Each row is a point. The window is the flat piece filled in between its corners: a triangle in 3 columns, a solid with four corners in 4, and so on. A path goes straight from each point to the next, and from the last back to the first. After which points does the path pass through the window?

Window (4 x 4)
[[ 17 -67  35 -21]
 [ 26  24 -33  34]
 [ 32  14 -17 -10]
 [-14 -49  21 -27]]
Path:
(1): [66 43 18 17]
(2): [ -4 -32  62 -24]
(3): [  3 -95   9 -20]
(4): [ 25 -49 -23 -10]
(5): [12 11  6 28]
(6): [ 8 -2 28 -7]
(7): [  7 -44 -31 -25]
(8): [-29 -60 -30 -45]
(9): [  1 -35  45 -12]
(10): [30  5  7 17]
(11): [ 14  -2 -54  16]
(12): [  3 -49   0 -20]
(13): [ 34 -15  21 -12]
(14): [ 15  20   5 -20]
(15): [ 22 -18 -44   3]
(16): [  1 -18 -40 -31]
Through the window after points: 6, 8, 10, 12, 16

Window (6 x 6)
[[ 32 -13 -79  24  34   3]
 [-26  22 -62  14 -16 -58]
 [-87 -42  50 -15  37  41]
 [-15  34  10   2  13 -11]
 [-27   7 -20  46  32 -11]
 [ 30  13   7  37 -16 -59]]
Path:
(1): [  2  11 -39  45 -33  -6]
(2): [ 34   7 -63   6  67 -30]
(3): [  3   9 -53  31  31 -40]
(4): [ 13  15 -45  30  -2  11]
(5): [-35  -3   3  10 -18  23]
(6): [ -6  20   0   3  55 -30]
(7): [-60 -47 -36  15  74  -8]
(8): [ -2  34  70 -13 -48  37]
Through the window after points: 5, 7

Window (8 x 8)
[[ -8  13 -10  52  22 -14 -38 -11]
 [-17 -59  10  19   9 -33 -36   7]
 [  8  12  58  18 -33 -64 -56  26]
 [ 26  -7 -26  32 -13  -9 -18  65]
 [-38   5 -24   1 -66  22  -8 -44]
 [ -3  41 -18 -16 -21  33 -67   9]
 [-19  92   8 -52   2  66  38 -59]
 [ 72  17  14 -50 -82 -29  -9 -45]]
Path:
(1): [  8  21   0 -29 -20 -69 -26  12]
(2): [-40  77 -28 -22 -10 -46 -16 -62]
(3): [ 17 -56  12  16 -55  62 -27  22]
(4): [ 53  21  18  24  -8  17 -47  40]
(5): [-11  11 -13  -3 -19 -21 -37  15]
(6): [-13  37 -42 -15  25 -42 -25  -7]
(7): [ 30   6  29  21 -61  59 -25  40]
(8): [  9   5   6  10  -5  17 -29  -9]
Through the window after points: 2, 6

Window (9 x 9)
[[ 12  21  33  -5 -12 -16   1 -73  -6]
 [  3  -2  12 -11 -13  52  37 -76  11]
 [-29  21 -30   4   0 -18  30 -36  10]
 [-38   0 -23  12 -15 -12  12  95 -57]
 [ 38 -61 -13  -4 -16   6  -1  65  24]
 [ 44  12 -48   8  -1 -12  -4  52 -51]
 [ -6 -15  -5  19  36  -8  17 -17 -33]
 [-13   8 -35 -21  24  -2 -31  61 -35]
 [ -3 -31 -40 -38  -5 -26  14  59 -52]]
Path:
(1): [-17 -39 -14   1 -43  25 -17  37 -36]
(2): [ 17 -53 -40  28 -14  -1  -7  -4 -24]
(3): [ 17  -2   9 -22   5  -5  31  51   6]
(4): [ 29  -1 -19   1  22   8  26  17  10]
(5): [  3 -13  -1   5 -38   1 -19  -3 -30]
(6): [  9 -43 -24  -4   1  26 -11 -35 -42]
(7): [ 10   9 -11 -12  10 -17   7  18  -9]
(8): [  2   5  11   0  32 -13  48 -15 -18]
(9): [  8  10 -50   2 -57 -23 -77  19 -23]
(10): [-18 -12 -38  -3 -20 -10  -3  15 -29]
(11): [ 23   9   0 -23  24  14  -3  51 -10]
(12): [ -8  45   2 -12   6 -10  48  59  17]
(13): [  1 -25 -25 -18  -2 -15 -17  -4 -48]
(14): [-25 -26 -41  22 -56 -29 -12  26 -81]
(15): [ 36  13 -30  -2  17   0   8  54 -23]
(16): [ -5  13 -29   3  20 -16  34  43 -20]
Through the window after points: 12, 14

Window (9 x 9)
[[ 25  19  -5 -88  48 -35  -9 -11  29]
 [-15 -58 -46  31 -26  10 -34  21  -1]
 [ 13 -45   1  75  35 -25 -27 -24  39]
 [ -8  53 -41  55  -8   2 -25  63 -42]
 [ 10  -8 -15  -7 -31  -2 -72 -19 -53]
 [-30 -37 -21   9  43   7  28   7 -34]
 [ 34   2 -34  17 -81  16  65  -2  72]
 [-35  11 -27  -8   6 -53  15  57 -30]
 [-20  62 -54  44  64 -43   7  -7   8]]
Path:
(1): [ 39  -8 -40  18 -14 -17   9  41  -8]
(2): [-59  22  -8  33 -29  34  -9  -4   8]
(3): [-68  30 -17 -36  17  36 -21  38   6]
(4): [ 34 -11 -31  37 -27 -57   0   9  -2]
(5): [ 32  35 -95  60  22 -61   5  14 -26]
(6): [-42  24  10 -15  29  -2 -16   7   7]
(7): [-31  11 -22  14  12 -14 -13   3 -12]
(8): [ 23 -11 -68  48  51 -17  17  20  10]
Through the window after points: 5, 7

Window (11 x 11)
[[ 54  17  17  21  58 -17  44  -2  33   5  -2]
 [  9  -8 -36 -38 -34 -36  47 -28  56  24   2]
 [ 13 -10 -24 -17 -43  -2 -17  42 -39 -11 -27]
 [ 95 -35  37 -11 -62   5 -21   7 -14  -1  -9]
 [ 18  17  30  55 -17  67  29 -24 -47   1 -13]
 [ 33 -31  -3 -83  -4   2   5 -45  -5 -25   8]
 [  2   6  59  51  21 -36  21  36  -4 -25  14]
 [-27  52   5  -6  25 -27  -4 -16 -12  -2  30]
 [ 25 -42  31  12   7 -79 -16 -41  -9 -39  -1]
 [ 21 -26 -47  -9 -13 -28  27  13  14  11  31]
 [  7 -10  26  -2  17 -19 -16  -7  49  24   8]]
Path:
(1): [ 17 -11   4  19 -16  24 -37  -6  13 -72 -13]
(2): [ 27 -12  -7 -42 -11 -42  22   3  -8  64   0]
(3): [ 28 -15 -16 -42 -10 -45  31   0 -39  43 -17]
(4): [ 15  -6  -6   5 -13  -2  -2   7  28 -17  11]
(5): [ 34   3  18  -5 -10 -20  -6 -14  15 -25  13]
(6): [  7 -17  22   2  11 -29  15 -12 -16  23 -16]
(7): [ 19  22  25 -28  -1 -30  -5   9 -35  43  -1]
(8): [ 40 -38 -10   1 -32   5   2  -3  11 -49   2]
(9): [ 31  15  -8   7 -16  45 -16 -64  27 -41  14]
(10): [-18   6  28   4  12 -55  34  48 -47  42  -5]
(11): [  5 -31  -4 -35  15 -47  16  23 -41  28  -8]
(12): [ 11  12   4  12 -37   1 -11 -28  15 -28  10]
(13): [ 41 -13  11 -21  -8  -6  18 -20  23 -45  -3]
(14): [ -6  -4  -1  -9  -7 -37  24  -1  10  32  14]
(15): [-22 -30  20 -52 -10 -48  -2 -10 -27  51 -28]
(16): [ 72  14 -16   7   3  40  23  -6  36 -53  39]
Through the window after points: 3, 7, 9, 13

Window (12 x 12)
[[-18  26  14 -34  45  -6  15  34 -47   7 -45 -77]
 [-12  28 -14 -79  51  -7  34  52  23 -29   7   3]
 [ -9 -36   7  18   7 -29  24 -23 -11  -1  23  29]
 [ 29  36   1   2  -1   5  34 -42  -3  59 -53 -32]
 [-20  38  34 -60 -10 -13   4   0 -10 -11  23  24]
 [ -4   2 -35  83  22  35  29   4  -5  -3  41 -21]
 [ -9 -42 -35  40 -31  56  46   3  -6  18 -43  48]
 [ -3 -19 -54  -1 -28  38 -18 -22  31  16  41  -9]
 [-17  33 -25  24  25  -2 -57 -37  39  33  34  13]
 [ 37  15  13 -52 -23   9  10  30  40 -19 -48   1]
 [-19   3  19  17 -12  13  50  17  92  32 -17  18]
 [ 18 -29  45 -25   5  43   4 -35  22 -11  33  36]]
Path:
(1): [ 51  19  40 -50  -3  42   8  25  26  15  30  19]
(2): [-20 -27  -4   1   3   7  12 -35  18 -21 -17  10]
(3): [ -5  30 -17 -25   7  -2  34 -35  47 -20 -46  12]
(4): [-18 -18  29  28   2  28  23  74  24  49  65   0]
(5): [-18 -19  13 -44  13  23  60  45 -10  95   5  30]
(6): [ 13  24  -2  16  -6   3  -1 -35  37 -70 -14 -26]
(7): [-18   2   3 -34  26  -7  25 -22  27 -52 -69  12]
(8): [ -1  17   6 -26  25  14  14  39 -21  29  30 -36]
(9): [ 26 -36  32  -3  37 -22   2  55  -4  26 -26  -5]
(10): [-41  57 -14 -21 -23  44  44 -54  36 -19  12  21]
(11): [-31  56  18 -28 -14  21  -9 -50  45 -15 -32  27]
(12): [ 50 -58  16 -12  13  24  27  33  -6   5  34  -3]
(13): [ 18   8 -24 -34  13 -11  -4  64  40  56 -25  31]
(14): [ -6   3  35  -7 -12  22  37 -34  -6 -50 -15 -33]
(15): [-10  16 -15  50  21  33  15 -78  30  -9 -39 -20]
(16): [  5 -19  -1 -15 -23  15   6  27   8  29  35  24]
Through the window after points: 1, 3, 7, 11, 13

Window (14 x 14)
[[ -7 -33  42  -9 -16 -10  33  45  34 -35 -23   3 -38 -17]
 [ 12  18  24  13  36  12 -12 -18  31 -28 -13  -1   9  32]
 [ -8  -4 -34  20  13  45  37  12 -48 -22  -3  17  21 -27]
 [  3 -18 -34  19   7   9 -36  17 -95  21 -43 -18   5 -17]
 [ 29  53 -44  -6  50  43  -6  39 -10  72 -31 -40  34 -49]
 [ -2  38 -46  48 -22 -11 -19  20 -46 -23 -31 -31  36 -56]
 [ 31  35  20 -57  38 -28  21  32   5 -31  19 -40 -47 -17]
 [  7  25  29 -24 -21 -24  23  32  27 -11  28   4  -5  60]
 [-50   7 -50   5 -27  61 -45 -51 -45  37  -9 -46  -3  -8]
 [ -3  -1   9  32  22 -55  21  27  16  -9  38 -12 -48  -2]
 [ 16   1  33 -15 -16 -17 -45  23   8 -19  57  28 -53 -10]
 [-16  14  56 -17 -18 -81  36  -2 -10 -21   1  49 -71 -38]
 [-30 -29  -7 -32   4 -28 -17 -23  35 -16  22   0  39  18]
 [-69   7  19  17  24  45  -1  22 -51   4 -21 -27  51 -28]]
Path:
(1): [-55  24 -35  13  29   2 -33  17  12   8  12 -21   4  37]
(2): [ -3  27 -12 -28  14  -2 -33  16  -4 -18  -1  -4 -30   5]
(3): [ 10 -14  24  28 -21  11  28  -2 -25  35  41 -37   6 -62]
(4): [ 32   2  36  20 -20  -1  33  11 -23  27   9  -7  -4 -25]
(5): [-32  -2   2 -17  23 -16 -15  15  21 -52 -27   9 -25   9]
(6): [-51  18   0 -25 -19 -16 -18  45  23 -46   8  15 -29  26]
(7): [ 23  -4  39  15  16 -51  41 -16 -19  11   5   6 -33 -46]
(8): [ 20  -7  40  40 -52  32  34 -35 -14 -14  21 -36  15 -24]
(9): [-32  32 -51 -38  65 -18 -26  38  -5  13 -35   2  -3   7]
(10): [-72  39  -9 -21  55  27  27  66  -3 -29   1  14 -16 -22]
(11): [ 54 -24  12  10 -48 -27  -9 -25 -29  11   9 -23   2   1]
(12): [ 21  21   7   7  -4  -1 -24  -3 -34  22  22 -35  -6 -19]
(13): [-34   2 -33   4  -1   9  -4  24 -13 -22 -32  18  -1 -24]
(14): [-22  38 -36  -5   9 -27  -2   7   5  -8  -2 -19 -24  15]
(15): [ 24 -30  37   6  -9  25  -8  -1 -24   1   0   4   0 -35]
(16): [ 44 -11  38 -18 -15  11  38 -19 -53 -23  -9   5  21 -59]
Through the window after points: 2, 4, 6, 12

Window (14 x 14)
[[-40 -32  45  -3  15  17  -2  -5   3  28  -9 -35  32   4]
 [-31 -26  -2  -4   8  42  -9  13  29  -2 -11  23   9  48]
 [ 21  14 -60 -15 -17  48  90  -2  16  22   6  -9   7 -31]
 [  6  -1  49   7  26   4 -13  39  11  17 -20  19  40  45]
 [ 42  30 -21  13  -3  26 -52 -15  35 -26  40  14  11   5]
 [ 24 -21  28  31 -12 -15  -7   3  -1   2  -7 -13 -53   1]
 [  0   7  31  -9 -62  37  38  26  -1 -48  22  35 -34  -4]
 [ 12  -8  57 -58  12  16 -11   5 -75  20 -42  29 -28  47]
 [ 48  10  37 -11  55 -38 -52 -40  20  64   8  66  20 -16]
 [ 11  42   1 -24   5 -13 -14  -4  49  95  -5  -4 -10  52]
 [ -7 -18  20 -11   6   5  13  24   2   2 -31 -44 -52 -86]
 [ 42 -31  -1 -45   0  11  -9 -21  46   7  -8 -17   9 -25]
 [-20 -10   7 -26  18  -4  29  27 -29 -43  11  -6 -16  36]
 [ -8  51  13  19   2 -30   4 -21  20 -17 -44 -28 -52  46]]
Path:
(1): [  1  47  21 -13  66  -8  22 -24  16  -9   9 -14 -39  32]
(2): [  6  -2  36   2  21  22  -3 -18  23  14  10  -5 -19  10]
(3): [ 13  33 -19 -16 -32 -21 -10  17  -5  -1 -55   5  -7  25]
(4): [ -7  10   9 -32 -70   3  11  16  -9  17 -31  40   8  16]
(5): [ 21   3  28  13  29  28  17   4  26 -19  37  -8 -36  -2]
(6): [ 16  -4  37  -5  11  19  12  -3   0  -5  -7 -11 -31   8]
(7): [ 16  23 -21 -15 -35 -15  -2  10  12  12   2  28  10 -10]
(8): [ 36   9 -18   1 -25 -47 -56   8   1  26 -24  22  27 -33]
(9): [ -2   3  30  -8  16  51  38  -9  35  10   6 -18 -34  29]
(10): [ 27  14  48 -27  22  25  12  -5  11  13  -6   5 -15   9]
(11): [  2  -4 -25  -2 -31 -21 -14   7  19  16  -4 -13 -12 -14]
(12): [  0  -4  -9 -14 -60 -29 -17 -53 -11  -6 -13 -10  16  30]
(13): [ -7   7  51   0  66  34  14  53  17  47  -1  12 -15   6]
(14): [ 15   2  25 -13  11  32   1   5   6   4  -6   2 -28  29]
(15): [-20  15 -33  -4 -12 -44  -6  -3  21   8 -26  25  28  13]
(16): [-12 -14   4  31 -92 -10 -32  15  16  10 -76 -12  -6  25]
Through the window after points: 4, 16

Window (14 x 14)
[[ 21  -3  -6 -47 -22 -37  25  24 -22  40  10 -28  44  15]
 [ 29 -21  29 -41 -46 -15  16   5   7  10 -43 -28  17 -10]
 [ 22 -18  -6 -28 -41  -2  43 -23  26  10 -10  27  31  10]
 [-33  36   4  34 -28  -7  -8   3  -6  13   9 -14 -14  39]
 [ 58   3   6 -16 -19 -43  34   6  -2  42 -15  -1  -8   5]
 [ 18 -23  13  15 -20  34 -48   1  13  21  21  34  35 -62]
 [ 35  -5  13   0 -26  22 -70 -35 -14  -8  -8  48  40 -13]
 [-15 -10 -36  13 -13  25 -38  -4 -11  35  10 -19 -37  44]
 [  8 -13 -16 -17  -1 -26  25  17  -9 -24 -17   4  -3   7]
 [ 42  -1   7  20  16  50 -54 -11  42   5  -8  20  61 -16]
 [-44  20  15 -15  17   1 -29 -14  -1  21  37 -11 -55  52]
 [-25 -10 -10   6 -21 -49 -30   6  25  10  27 -18 -36  64]
 [ 54 -48  38  35  -6  48 -28 -24  -2  -5  16  21  58 -17]
 [-54  -9  -6  19  13 -31 -26 -31  -4  37  -8  -7 -21  38]]
Path:
(1): [ 42  18 -34  -1 -44   9 -15 -44   0 -11  12  -4 -14   0]
(2): [-33 -28  43  20  12  -9 -39  22  10  25 -11  22  18  27]
(3): [ -7 -13   5   0 -16  -7 -19  33   0  38 -12  20  21  21]
(4): [  8  -2  -8   0 -18  -1 -12 -18  -6  11  17 -23  -5  22]
(5): [ -6 -16 -15 -11  -6 -14  -9 -95  31 -23  -9   7  18 -49]
(6): [ 28  -5   9   0 -18  12 -27  13  -6  10  -3  21  24  17]
(7): [  2   3  10  -3 -14   6 -21   5  -6  38 -14  14   8  22]
(8): [ -1 -22 -11  20   0 -34  -7 -22   7 -16  24 -38 -13   1]
Through the window after points: 3, 5

Window (14 x 14)
[[ 50  78 -64 -10 -34  74  64  40 -35 -76 -40 -52 -49  29]
 [-28 -66 -11  26 -32  33 -20 -40  66 -32   2   7  -2  44]
 [-10 -51  26 -23  29 -95 -32  66 -21  10  10  14 -50 -60]
 [-15 -27 -16 -14  50  16  29  -7  39  16  11 -22  22  38]
 [ 35  93 -36  30 -26  73 -35   2 -54 -42 -28 -67 -17 -17]
 [-14 -15   5   2   1  15  43   5  20  18  31  10  -3 -75]
 [ 27  40   5 -35  -9 -51 -20  55 -28 -34  42  24   9 -58]
 [ 25 -15  -3  35 -29 -73  -6 -22 -41 -10 -28  54  19 -48]
 [ 43  -7 -22  41 -38  34 -15  16  55  -7 -22 -61  26   1]
 [-47 -26  31  -5   6   4  29  11  36 -37 -17 -43  26  -5]
 [ -1 -80  30  65  13  38  -7  25  24 -19  34 -35  31  28]
 [-29  17 -23  51 -40 -82 -18  44 -24  -6  15   6 -23  -1]
 [ 37  33   2  30 -29  18  30 -39  20 -46   3 -61 -39  44]
 [ 16   0  15 -19 -70 -53 -30  34 -77  29  14   0   5 -46]]
Path:
(1): [  6 -17 -10   9 -13   2  13  -2   0 -60  13 -30   1 -11]
(2): [-32  10  62  19  -5 -39   1  23  32  74 -57  13  13   6]
(3): [ 56  27  60  32 -20 -16  30  35 -30  10 -22  32   9  30]
(4): [-50 -32 -37 -26 -25  -2 -17   7  10 -34  12 -65  -1 -51]
(5): [  9  22 -46   3 -53 -25  -8 -19 -25 -57  43 -39 -24 -35]
(6): [ 10   5  21  -6  -5   3   4  42   0   9 -30   8   5  -2]
(7): [  5  47  16 -11 -50   1  11  35  -3  -6  -6  28  -5  10]
(8): [  1 -16 -26  23  15  12 -16  -9 -24 -35   1 -58 -10 -25]
Through the window after points: 1, 3

Window (14 x 14)
[[-24 -22  -2 -15  15  44 -12 -48  14  10 -15  -7  37 -19]
 [-41 -19  11   8  30  14  24  24  22 -64  10  -5  -2 -30]
 [ 95  -8  14   8 -17 -27  12 -48  11  -5 -24 -29 -15  54]
 [ 19  -4 -43  -3   2  52  30 -61   9  -1   7  -9  36 -26]
 [-32   1 -10  26  -8  27  12   9  -7  25  52  14  24  -2]
 [ 17  -6 -21 -19  22  37  20  46  18  -9  19 -48 -10   3]
 [ -3 -13  -4 -36 -18  28  25 -21 -23 -10  26 -38 -43  42]
 [ 35  21 -17 -14 -36  -4   8  49  -5 -19  17  -1 -27 -35]
 [-24  64 -53   6 -29 -49  -2 -13   4  16  -8  15 -62 -34]
 [ -7 -14 -20   1 -26 -13  27  -1  24 -49   4 -21  63  10]
 [ 26  -2 -50   4 -35  53  33  -2  28 -10 -45  20  28  -8]
 [-19  22  31 -12   5  -4  34 -16  20   7   7 -21 -21 -25]
 [ 13  47   6   1 -25  23 -11  33   2 -22  41 -29 -44  32]
 [ 20  28 -51  -4 -39  -3  -8  46  78 -20  16  54  -8 -17]]
Path:
(1): [ 17  11 -15 -14  -2  -4  10  -1   8  -9  -4   5  -4   7]
(2): [ -4  17 -25 -13  -5  21  32  -8  -3 -29  29  12  15  29]
(3): [ 32 -24 -14  25 -28   4   2  36  57  -1 -32 -45 -19 -66]
(4): [-15 -23 -23  43 -32   5  -4  46  41  24  22 -39  -2 -41]
(5): [ 22  41 -34 -33  -6  11  17 -17   6 -37  -2  34 -12  18]
(6): [ -9  34   0 -12  19   6  23  34  -6   3 -41  13  50   9]
(7): [  9   4 -38   2 -27  13   9  -2  34 -17  13   3 -25 -19]
(8): [-13 -13 -18  10 -63  12 -27  -9  21 -17 -10  10 -14 -29]
(9): [ 25  57 -42 -12  68  -1  75  21 -14  16  43 -17  11  23]
(10): [ 13  11 -10  -8  13   9  18   9  -4 -37   4 -15   6   7]
(11): [-20 -27   2  18 -58  15  25 -30  30  28  16 -25  -1 -32]
(12): [  9 -22 -18   8 -27  25  26 -11  38 -10  16 -26   5 -10]
Through the window after points: 6
